Each row of a before or after table is a point. One or more steps were done to the points. Then noise was added and the rows were shuffled. The steps act on how far a point lies along the listed directions, d1 being the first. Write out the steps. A step turns or swaps two directions, mirrors them in a line or flattens them onto one, adds a multiple of one to another, or multiplies one. Angles are multiples of 10 degrees, from the lower direction toward the higher: turns from -170 to 170, lines from 10 to 170 but not 90. Use the fewest steps. Two steps may share a direction if one is a turn and the other turns, adds or multiplies; they go together, in the order done. Otherwise the lowest direction goes first.

Directions:
(1): [ 10 -38]
(2): [-38 -10]
Before (13 x 2)
[[-20 -23]
 [-34  19]
 [-30  29]
 [ 20  42]
 [  4  28]
 [-10  32]
 [ 24  49]
 [ 28  29]
 [-32  23]
 [ 21  29]
 [-21 -46]
 [  3  18]
 [ 12 -36]]
After (13 x 2)
[[ 34 -18]
 [-27 -40]
 [ 26  21]
 [-10 -32]
 [ 15  14]
 [ 16  35]
 [ 30  45]
 [-38  -7]
 [ 33   6]
 [ 25  44]
 [ 10  41]
 [ 38 -12]
 [ 34 -13]]
Steps: swap d1 and d2

Directions:
(1): [-30  -1 -42 -20]
(2): [-27  -5  -3  48]
(3): [ 1 55 -4  6]
(4): [-38   6  36 -18]
Before (9 x 4)
[[  7   2  10 -39]
 [-30  -5 -11 -13]
 [-12   0 -31 -41]
 [ 42  36 -12  11]
 [-57  19 -37  32]
 [-14   2   6 -14]
 [-32   9  21 -43]
 [-23   7  46 -53]
 [-53 -19  11 -17]]
After (9 x 4)
[[ 32  -2  41 -11]
 [ 22   5   5 -34]
 [ 21  -1  -4  -3]
 [ 51  13  -9  24]
 [ 15 -38  15  64]
 [ 30   0  11  14]
 [-40 -31   9 -25]
 [ 55  -4 -10 -17]
 [ 59   4 -30 -35]]
Steps: turn d1 and d3 by -170 degrees; mirror d2 and d4 in the line at 170 degrees

Directions:
(1): [-38 -21   1  23 -12  29 -49 -19]
(2): [ -8 -17  17  27  14  24  14  61]
(3): [-30  23   2  22 -22  22  52 -24]
(4): [-10 -26  23 -55 -37  18   9   9]
(5): [ -9  -9  63   2  33 -16   5 -25]
(6): [-16  52   4 -31  29  32 -16   9]
Before (13 x 8)
[[  8  32 -30 -27   5 -14 -16  13]
 [ 29  16 -35 -15  21  -5  -8  15]
 [ 27  -9 -42 -23 -12 -25 -17   9]
 [ 38  10 -18 -23  22 -13  -5   8]
 [  0 -46  12 -11 -10  28  41  42]
 [ 27  15  -8 -25   2 -23   0   6]
 [-47 -27  41  25 -27  -6  72 -40]
 [ 28  -7 -18 -30  -1   9 -17   8]
 [  7 -22  18  -5 -30 -32  67 -41]
 [ 33 -22  22 -17  27  13  39  68]
 [ 27  50 -46 -36   7 -10  22  23]
 [ 16 -11  16 -53 -21  14   7  41]
 [ -5  -2  35  -8 -13 -21  35 -83]]
After (13 x 8)
[[ 18  -9  28  -1  21  22  68  51]
 [ 27  -2 -34 -33 -20 -23  11   9]
 [ 19  24  -6 -21  -6 -17  24  -2]
 [ 28   0 -11 -37  -3   6   3   7]
 [  3  53 -39 -30 -14  10  43  10]
 [ 10  -5  35 -50 -18  14  29  30]
 [ 32  23 -19 -20  13  -8  26   4]
 [-63 -43  39  49 -18   2  23 -50]
 [-16 -25  21  18 -32 -17  52 -57]
 [ 23  21 -34 -19   9   2  18  14]
 [  5  36 -28 -34  -3 -10   2  12]
 [-15  -7  32  15  -7 -18   9 -91]
 [-10 -48  26  -6  -7  28  41  33]]
Steps: turn d1 and d3 by -40 degrees; turn d4 and d5 by 20 degrees

Directions:
(1): [  9   3 -13   2  35 -14  -4  55 -13  15 -58]
(2): [ 52 -29  10 -25 -25 -38  11  -5 -44 -11  -1]
(3): [  7 -23 -59   6 -31  45   2 -18 -10  -4 -32]
(4): [  7 -12 -14   5   1   7 -65  14 -25  41  36]
(5): [ 15  76 -33 -29  -6 -11 -11  -9 -10  -9   3]
(6): [-20  -4  27 -46  16  10 -17 -47 -12  30 -37]
Before (11 x 11)
[[-14  74 -15  15  -5  -2  -2  -1  33 -35  43]
 [ 18 -47  49  -1  21 -43  -9  32 -14  20 -25]
 [  6  46 -21  28  -5 -18 -29  37  -8  -7  44]
 [-18  28 -12  -1 -20 -18  -6  19  24  -2  48]
 [  8  20 -78  16 -20  38  26  21   2 -28  40]
 [ -9 -29  13  15  17  -7   3   1   1  36 -13]
 [ 38  12  -6  14 -17  -5 -17  29  -2 -17  37]
 [ 12  40 -47  16 -18   4 -30   1   5  -8  25]
 [ 29 -15  25 -26  40 -29 -24  14 -20  29 -37]
 [ 14  17  45 -47   1 -36  13  -8 -13 -28  13]
 [  9  -7  26 -17  25 -48  15  47   2   8 -38]]
After (11 x 11)
[[ -7 -65   2   3  10  21 -22   4  -9  37 -62]
 [ 44 -18  21 -15 -13 -15 -40  12 -30  11  29]
 [ 33  26  -3   0  -7 -45 -42   9 -16   6  54]
 [ 16  21  40  12 -10 -52  24  11  16 -47  56]
 [ 30  -6  18  12  -1 -44 -47  35 -46  18  54]
 [ -2 -14  15  -4 -24 -39  -1  22   5   3  54]
 [-31 -12  70 -33  19  -7  29 -21  18 -24 -13]
 [ -7 -25  -2  -2  47  20 -42  11   8  48 -43]
 [ -8 -28 -28  26   4  16  -6  -3  -1  31 -21]
 [ 50  35 -32 -33 -20 -25  32  13 -34 -25  54]
 [ -9 -38  11 -12  20  -8  33  29  13   8 -77]]
Steps: turn d3 and d5 by 60 degrees; add 0.3 times d1 to d3; turn d2 and d6 by 70 degrees; multiply d4 by 2

Directions:
(1): [ -7 -41 -61  -6 -34  -7  -4 -12  45  36 -13 -22  -7  -5]
(2): [  7  38 -38 -11  33  60  12 -11  21 -28  -5 -20 -34  -4]
Before (9 x 14)
[[  8  43 -40 -10  52  74   5  -6  18 -53   5  -8 -50 -12]
 [  8  18   5  11  17  12 -19  11 -27  -5  13  -4   2   2]
 [-15 -16   6   6 -33 -21   1  -1   8  18 -10 -21  13   0]
 [  2  14 -67  -9  15  56   6 -11  47  -2   7 -31 -41  -2]
 [-18 -30  -7   8 -17  10  -7   7  -7  -5 -11   0  26   0]
 [ 26  60  85   4  38  -7  -6  28 -66 -49  22  26  13  -2]
 [-14 -44  29   7 -40 -34  -2  17 -13  27  -5  17 -16  -4]
 [-18  -4  51  16  -8 -39  -9  18 -22  -2  21  29  12   8]
 [  2 -13  -1  12  -8  -3   1  -3  -2  17   6  17   8  -5]]
After (9 x 14)
[[-14   2  37   8 -17 -19   3   6 -15   0  -2 -10  19   5]
 [-14 -20  11   8  -8  11  -6  10 -22 -14  -7   7  28   1]
 [ -8  -3  62   9  -5 -10   4  22 -38  -7   5  30 -21  -3]
 [  9  15 -19   5  15  23 -18   5 -11  -1   7 -16  -7  -2]
 [ 32  81 -15 -16  57  72   5   3  -2 -60   6 -16 -42 -13]
 [  5  -2  10  11   2   2   6   3 -12   7  10  22  10  -5]
 [ -6 -33 -95 -10 -12  27  -7 -14  64  10  -9 -22 -37 -15]
 [ -9 -52 -58   2 -39 -16  -7  -4  50  51   5 -20  -8  -1]
 [-12  37  40   8  28  13   2  11 -18 -33  20  21 -15   5]]
Steps: turn d1 and d2 by -70 degrees
